Every row gives one point. The window is the flat piece filled in between its corners: a triangle in 3 columns, a solid with four corners in 4, and so on. A path goes straight from each point to the next, and from the last back to the first. List the points from which the path goes on through the window.

Window:
[[ 0.90 -3.48 -1.44]
 [ 0.77  0.80  0.23]
 [-0.54  0.62  0.35]]
Path:
(1): [ 1.15 -1.94 -0.06]
(2): [-0.42 -0.25  1.82]
(3): [-0.74  2.23 -0.57]
(4): [ 0.68  0.49 -0.72]
(5): [0.78 0.77 1.18]
(6): [ 2.32 -2.85  0.11]
(7): [ 0.04 -0.29 -1.76]
(8): [-0.47 -0.25 -1.54]
(9): [-0.04 -0.08  1.13]
(10): [0.37 0.16 1.02]
(11): [ 1.43  1.45 -1.68]
(12): [ 0.49  1.24 -0.93]
(13): [0.44 1.85 1.27]
(14): [ 1.17 -3.28  0.05]
(15): [ 0.45 -2.90 -2.79]
(16): [-0.10 -1.47 -2.65]
Through the window after points: 4, 8, 10, 14, 16

Window (6 x 6):
[[-0.29 -0.39 -1.85  1.56  0.19  0.85]
 [ 2.15  0.50 -0.04 -0.49  2.15  0.09]
 [-1.02 -2.49 -2.72 -0.14 -1.46  0.50]
 [-4.46  1.95  0.62  0.43 -2.78  1.37]
 [ 0.08 -0.35  0.82  0.26  2.69  0.64]
 [ 0.16  0.57  1.71  1.06  0.91 -0.76]]
Path:
(1): [-2.79  2.10 -0.76 -0.67  0.82 -0.20]
(2): [ 1.03 -0.68  0.23  1.01 -1.68  1.11]
(3): [-0.22 -0.62  0.77  0.55 -0.60  0.99]
(4): [-0.89 -0.04 -0.21 -0.25  0.76 -0.20]
(5): [-2.34 -0.18 -0.86  0.13  0.09  0.40]
(6): [-0.62 -0.80 -1.56  0.35 -3.37  2.48]
(7): [ 4.26 -1.04  1.63  0.50  2.12  1.15]
(8): [-0.70  1.38 -1.26 -0.81  1.60 -0.53]
(9): [-0.88  1.94 -1.39 -0.39  0.18 -0.62]
(10): [-1.11  0.03  0.88  0.27 -0.04  1.74]
(11): [0.87 0.92 1.19 0.10 0.73 2.57]
(12): [-2.79  1.47 -0.04  1.12 -0.01 -2.22]
Through the window after points: 7

Window, 8 rows:
[[ 1.40 -0.36  1.38 -0.36  0.68  1.06  1.93  2.09]
 [ 0.54  0.66  0.85  1.17 -4.29 -2.29  0.02  2.13]
 [-0.81 -0.50  2.31 -1.02  0.42  0.67  3.13  0.58]
 [ 0.88  1.28  1.55 -0.98  2.32  1.63 -0.71 -1.03]
 [-0.30 -0.51  0.54 -0.82 -1.99  0.07 -0.37  1.92]
 [ 0.50  1.96  0.58 -1.29  2.43 -1.30 -2.49  0.74]
 [ 2.14 -0.41 -0.61 -1.10  2.43 -1.30 -1.75 -0.71]
 [-0.42 -0.40 -0.36  0.27  0.13  1.71  4.04  1.22]]
Path:
(1): [-0.15 -1.66  1.74  1.61 -0.70  0.40 -0.50  2.53]
(2): [-0.58  0.54  2.35  1.66  2.54  1.48 -0.18  1.74]
(3): [ 0.90  0.15  0.41 -1.60  0.79  0.27  0.69  0.88]
(4): [ 0.95  0.25  0.67 -1.01 -1.59 -0.90  0.49  0.80]
(5): [-0.33 -0.87  0.35  1.84  0.53 -0.24  0.47  2.90]
(6): [ 0.17  0.31  0.29  1.20 -0.44 -0.68  0.40  1.55]
(7): [ 0.63  0.74  1.23 -2.41 -2.86  0.02  2.04  0.86]
(8): [ 1.71  0.67 -0.53 -1.82  1.35  0.17  1.55 -0.85]
Through the window after points: 6

Window, 11 rows:
[[-0.76 -0.70  2.64  0.46 -1.00  1.70  0.08  3.04  0.12 -1.75 -2.65]
 [ 2.35 -1.28  0.43  0.51  1.02  2.69  2.01  0.39 -1.51  2.55  0.27]
 [ 0.47  0.98 -1.19 -0.61  0.08 -0.09  1.95  0.51 -0.15 -1.11 -0.77]
 [ 0.94  0.22 -1.16 -0.35  1.17  0.68 -1.69  0.18  0.76  2.86 -0.67]
 [-1.03  0.33  0.92 -0.23  2.03 -1.19 -2.18  1.67  3.13 -3.52  2.32]
 [-1.29  1.88 -0.54 -2.26  2.64 -0.06  2.04 -1.00  3.70 -0.15  1.28]
 [ 2.31 -0.75  1.78 -1.63 -0.49  0.04 -0.59 -0.41 -0.72 -1.52 -0.59]
 [-2.91  0.18 -0.93 -0.24  2.76  0.71  0.88 -0.75  0.04 -1.70 -3.11]
 [-2.66  3.01  1.63  0.17  1.11  0.17 -0.42  2.57  0.37  0.63  0.01]
 [-1.40 -1.75  0.91  1.10  0.08 -0.39 -0.40  0.52  1.17 -0.19  1.85]
 [ 0.26  0.37  1.14 -1.72  1.21 -0.30 -0.66  3.60 -0.27  3.12 -0.18]]
Path:
(1): [-1.38  0.22 -0.91 -2.84 -0.23  1.59 -1.79  1.89 -1.43  2.47  1.16]
(2): [-0.57  0.28  0.18 -0.60  1.16  1.24 -1.38  0.98 -0.09  0.01  0.60]
(3): [-0.22 -0.01  2.35  0.03  0.48 -0.92  1.23  1.05  1.30  0.90 -0.96]
(4): [ 0.04  0.09  0.20 -0.14  1.52 -0.22  0.17 -0.05  0.91  0.11 -0.93]
(5): [-3.32  0.04  0.23 -1.21  1.01  1.29  0.06  2.26  0.35 -0.39  1.14]
(6): [-3.26  0.86 -1.81 -1.13 -0.20  2.11 -1.51  1.26 -0.91  0.26 -0.37]
(7): [ 0.77  0.12  2.09  0.39  1.65 -0.82  0.25  1.36  0.80 -0.09 -0.74]
(8): [-1.15  1.85  0.81  0.53  1.25 -1.54 -0.26  1.35  2.52 -0.59 -2.44]
(9): [-0.29 -1.36  0.55 -1.60  0.44  1.60 -0.65  0.59 -0.74 -1.57  1.20]
(10): [-2.54  1.23 -1.75 -2.50  0.08  2.07 -0.58  0.74  1.53 -1.39 -0.39]
(11): [-0.15  0.81  1.83  0.04  2.86 -0.88  0.85  0.61  1.75  1.21  0.86]
(12): [ 0.99  0.64  0.49  0.34  1.66 -0.54  0.86  0.53  1.60  0.10 -1.08]
Through the window after points: 4, 12
